Each point is reached from the start by the listed moves, each made once or not at all, plus a little noise. Say if it took an odd or an even number of moves. Then give how often each move was made.

Moves:
(1): 28  4  11  -29  -40
(2): 52  -2  -59  39  1
(3): 24  12  19  55  -16
Start: -21  -12  18  -6  -3
Points:
32  -14  -41  30  -4 -> odd (0, 1, 0)
28  5  46  22  -58 -> even (1, 0, 1)
58  -12  -34  3  -44 -> even (1, 1, 0)

Moves:
(1): 36  -22  40  1  -22  3  5  -12  -14
(2): 55  30  -3  -19  5  26  -7  51  4
(3): -35  11  31  -5  -23  -9  -21  44  -21
(4): 2  -22  -10  2  -14  -36  -26  4  -24
(5): 1  21  0  8  7  6  -26  -48  -21
(6): 5  -48  20  -3  27  25  -17  15  -23
(7): 5  12  1  33  17  -19  17  19  -5
(8): 7  3  6  -4  18  -7  -21  21  35
(9): -31  -17  -1  56  -24  21  -29  -15  -3
Start: 4  -20  4  -34  -8  19  35  -10  14
Points:
31  38  23  -25  -15  -18  -20  57  -51 -> odd (0, 1, 1, 1, 1, 0, 1, 0, 0)
-43  -67  60  11  -9  50  -52  53  7 -> even (0, 0, 1, 0, 0, 1, 0, 1, 1)
-14  -105  86  29  -56  31  -82  -18  -87 -> even (1, 0, 1, 1, 1, 1, 0, 0, 1)

Moves:
(1): 7  17  -4  2  -37  8  -14  1  11  -16  -30  -17  8  11  -2  26  26  17  7  -8  -14
(2): 4  18  9  -14  6  1  -36  -12  -18  0  13  -24  -12  -12  22  -3  -1  -4  -2  18  3
(3): 4  -6  23  19  -4  3  18  -16  19  -13  -1  21  -7  -7  6  -3  -11  8  -5  7  -2
(4): 21  1  -12  17  -13  12  -17  18  9  2  0  16  -9  4  6  3  7  -7  -20  -9  33
(5): 7  7  1  10  9  -12  9  15  23  14  -15  -8  22  -3  9  -30  32  9  -15  -1  25
(6): 31  -3  -7  12  8  39  22  -17  4  21  -23  19  -7  -11  -12  7  -56  10  0  0  13
(7): 31  -19  15  8  4  -17  27  -32  -2  19  -4  -22  -26  -30  10  -26  4  -41  0  -24  11
(8): 8  12  10  -5  -1  -2  -6  37  -1  -3  -7  -7  -12  -31  13  -11  -13  18  -20  15  -34
(9): 6  27  23  -22  -12  -33  2  3  19  -47  -38  -1  11  6  0  -14  -7  -5  6  5  0
(10): -16  -29  -15  -14  3  20  -13  -3  21  32  15  20  -21  -34  -13  -21  -17  15  -29  -27  -9
(11): 8  14  46  0  25  -6  -32  21  19  0  61  4  -15  6  -1  19  26  -11  -7  -28  10
(12): -9  8  4  -31  26  6  -3  -22  -46  28  -3  35  -14  5  0  6  2  23  -24  18  6
(13): 12  14  -10  13  -1  -18  -12  -15  -19  34  9  10  26  -12  5  31  -3  8  3  15  11
(14): 2  37  23  -2  -33  -6  21  -16  21  7  55  27  4  27  -7  -17  -21  -2  18  0  -15
(15): -2  -31  10  -26  5  10  -13  20  10  8  -14  16  -16  5  18  -2  12  -15  15  -4  -3
(16): -33  28  -11  10  -12  -2  10  -2  14  -7  6  6  -11  18  8  49  19  -10  29  -11  15
(17): -7  11  2  6  8  21  9  -1  1  -8  21  13  23  -14  9  -19  -2  8  -7  -30  -25
(18): -16  -5  -12  -27  1  -13  25  16  32  -6  8  24  12  37  25  4  -26  44  -34  -12  -12
Start: 9  7  -43  18  -20  4  -37  -16  -54  30  21  -14  -24  -22  -13  31  -21  -13  -10  -19  17
Points:
33  83  26  10  -20  22  65  -69  15  72  23  94  -60  -97  3  -51  -90  20  -58  -66  6 -> odd (0, 0, 1, 0, 1, 1, 1, 1, 1, 1, 0, 1, 0, 1, 0, 1, 1, 0)
44  33  3  -19  -51  84  -52  60  74  74  107  99  -54  -23  23  19  -80  66  -82  -123  -45 -> even (1, 0, 0, 1, 0, 1, 0, 1, 0, 1, 1, 0, 0, 1, 1, 0, 1, 1)
66  92  82  -25  -53  -23  -68  49  29  9  28  76  -49  3  34  11  28  21  -47  -29  21 -> even (1, 0, 1, 1, 1, 0, 0, 1, 1, 0, 1, 1, 0, 1, 1, 0, 0, 0)
-4  -3  -84  -18  -3  1  -55  -18  -54  119  49  89  -35  -22  1  52  -61  68  -116  -30  47 -> odd (0, 0, 0, 1, 0, 0, 0, 0, 0, 1, 0, 1, 1, 0, 0, 0, 0, 1)
40  48  -16  32  -63  17  -46  46  46  -12  -35  20  -6  -95  16  -34  -3  44  -92  -69  -13 -> even (1, 0, 1, 1, 1, 0, 0, 1, 1, 1, 0, 0, 0, 0, 0, 0, 1, 0)
56  79  -34  14  -70  84  -18  -54  -56  64  37  85  -19  1  -18  36  -63  39  -38  -49  21 -> even (1, 0, 0, 1, 0, 1, 0, 0, 0, 0, 0, 1, 0, 1, 0, 0, 1, 0)

Moves:
(1): -22  14  0  -21  -3  -5  -1  -19  13  0  17  -10  -15  -6  -9  1  3  -10  15  -4  -15  -22  2  -32  2  -32
(2): -18  -14  -8  19  -4  -10  -6  -22  -6  2  -2  -7  20  -19  1  -7  17  -25  7  7  15  4  -20  4  16  -7
(3): 25  10  13  11  -1  -7  -11  10  -39  9  8  16  -16  8  3  8  15  -6  10  18  25  23  -12  -2  6  23
(4): -16  18  -22  10  24  25  -20  37  -30  27  14  -39  -15  32  21  21  4  24  29  -5  14  34  -3  18  9  5
(5): 12  -18  -30  1  8  -22  -9  -1  13  12  -36  18  33  28  -47  -11  4  -17  16  9  3  -24  -10  -8  -13  -2
(6): -8  10  25  -1  -25  -25  -12  -5  -10  5  22  8  46  -17  -11  14  15  25  21  -3  15  -28  9  -7  14  -39
(7): 11  -22  -13  -9  1  38  13  19  -10  18  4  14  -7  -20  37  1  -11  31  -11  1  -22  31  34  4  38  -4
(8): -5  -25  9  26  16  0  9  30  -9  -7  20  -7  -8  7  -9  39  22  4  19  12  -18  9  -39  -10  2  -23
(9): -34  -6  40  18  -22  -14  -14  -4  -3  -7  -2  -29  -23  -3  -4  -12  10  11  1  -13  -7  -26  28  -15  6  -33
(10): 20  -8  23  -19  13  8  -12  -30  4  -49  2  19  -27  10  -18  17  -53  4  16  28  -19  7  -7  -25  -14  -38
(11): 20  -23  -8  -3  -17  -15  -22  10  -5  5  17  -10  4  -31  9  18  -13  23  -39  -5  6  2  11  23  7  -10
(12): -19  -17  18  -5  -7  11  17  0  0  31  20  -43  -36  -1  -11  -11  -8  19  18  -35  -2  -30  17  15  -16  -3
(13): 11  48  -3  -5  17  5  1  -8  14  15  -11  31  -12  -27  10  -14  -12  -15  -23  -24  4  8  -6  -11  13  -6
(14): -21  20  31  -12  -8  15  -4  2  -25  -9  -2  -4  -26  16  -23  -24  -19  -44  -8  3  18  -22  -17  -7  -6  11
(15): 17  -46  -13  -10  -5  22  -11  -19  21  7  -5  3  24  30  37  -5  -40  -15  -1  4  -5  46  -14  -22  8  -12
(16): -25  -12  -6  -27  -12  -8  26  2  24  -2  -13  3  9  -16  3  -18  10  -5  -5  13  40  8  10  -35  5  19
(17): -9  8  -24  20  1  16  13  12  -14  3  16  0  8  28  -18  -17  -7  -19  -3  -4  -11  19  -4  19  -25  -3
(18): 24  -27  -11  20  -3  11  4  12  18  -2  17  -2  -34  13  -7  -38  -10  39  12  37  -30  -19  -29  7  -25  20
(19): -35  8  -31  -19  6  -11  1  25  14  6  9  2  23  19  1  8  15  21  45  -24  -21  2  18  14  7  1
(20): 14  21  -29  16  4  8  -18  2  -28  6  5  15  -54  36  16  1  10  18  8  -35  9  25  -25  2  20  -7
(21): -15  -14  -2  2  13  24  -6  4  21  3  20  7  31  13  -17  -5  20  -15  -15  0  7  -25  15  17  -20  24
(22): 7  12  6  -1  39  -22  8  -29  -6  0  10  12  -31  -6  -8  -8  1  26  -7  -15  -42  -20  0  -24  13  -19
(23): -24  16  15  -3  -4  39  -9  23  -23  -13  4  15  -11  -32  -11  8  30  -26  -1  19  -28  16  -15  -27  -39  29
(24): -4  -5  12  1  12  -8  0  7  -23  0  -19  28  -10  2  36  -4  9  -21  -7  17  0  7  -4  -9  -14  -6
Start: -46  8  11  25  3  23  7  20  -6  7  -12  12  6  -12  24  0  -4  15  -4  -1  3  26  -6  -21  12  8
Points:
-93  -81  -46  -2  -26  127  -54  34  -24  25  95  36  -11  56  -48  -52  -47  26  71  -1  -77  11  -40  -44  -34  -66 -> even (1, 1, 0, 0, 1, 1, 1, 0, 0, 1, 1, 1, 0, 1, 1, 0, 1, 1, 1, 1, 1, 0, 1, 0)
-113  -50  -75  7  20  61  -67  45  37  95  12  -11  73  8  59  -3  -8  27  15  -50  -14  55  52  -30  87  -65 -> odd (1, 1, 0, 1, 1, 0, 1, 0, 1, 0, 1, 0, 1, 0, 1, 0, 0, 0, 1, 0, 1, 0, 0, 0)
-94  -4  -12  112  50  14  -11  95  -76  90  99  -64  -112  7  10  -13  29  118  65  -58  -61  31  -48  20  21  -46 -> even (0, 1, 1, 1, 0, 0, 0, 1, 1, 0, 1, 1, 1, 0, 0, 0, 1, 1, 1, 0, 0, 1, 0, 0)
-30  15  -5  24  -19  41  -34  27  -31  8  41  2  -119  19  9  -42  -32  42  -18  -5  -6  -11  -66  -30  10  -11 -> odd (1, 0, 0, 0, 0, 0, 0, 0, 0, 0, 1, 0, 0, 1, 0, 0, 0, 1, 0, 1, 0, 0, 0, 0)
-167  -61  3  15  17  44  -11  104  -67  73  10  -29  -100  -29  21  -76  37  69  53  8  -50  -11  11  -58  -3  9 -> even (0, 1, 0, 1, 1, 0, 1, 0, 1, 0, 1, 1, 0, 1, 0, 1, 0, 1, 1, 0, 0, 1, 1, 1)
-76  -28  27  61  -22  -91  -24  -4  -73  35  -11  48  46  -39  -10  -33  55  9  -11  24  47  -12  1  -76  21  -71 -> even (0, 1, 1, 0, 1, 1, 0, 0, 1, 0, 1, 0, 0, 0, 0, 1, 1, 0, 0, 0, 0, 1, 0, 1)
-7  -88  -53  -17  24  19  -1  -46  -10  10  6  71  6  -6  9  -19  -80  1  -5  55  -22  95  -14  -124  54  -76 -> odd (1, 1, 1, 0, 1, 0, 1, 0, 0, 1, 1, 0, 0, 0, 1, 1, 1, 0, 0, 0, 0, 1, 0, 0)
-133  -55  61  7  2  87  -37  19  -23  17  91  -44  -14  -6  -1  0  -41  67  12  -15  -30  32  43  -84  -43  -76 -> even (0, 0, 0, 1, 0, 1, 0, 0, 1, 1, 1, 1, 0, 0, 1, 1, 1, 0, 0, 0, 1, 1, 1, 0)
-48  -20  42  26  13  84  -27  26  -74  53  20  35  -87  93  62  -39  -20  -45  1  -29  50  50  -49  -34  -14  43 -> odd (0, 0, 1, 0, 0, 0, 0, 0, 0, 0, 0, 1, 0, 1, 1, 0, 0, 0, 0, 1, 1, 0, 0, 1)
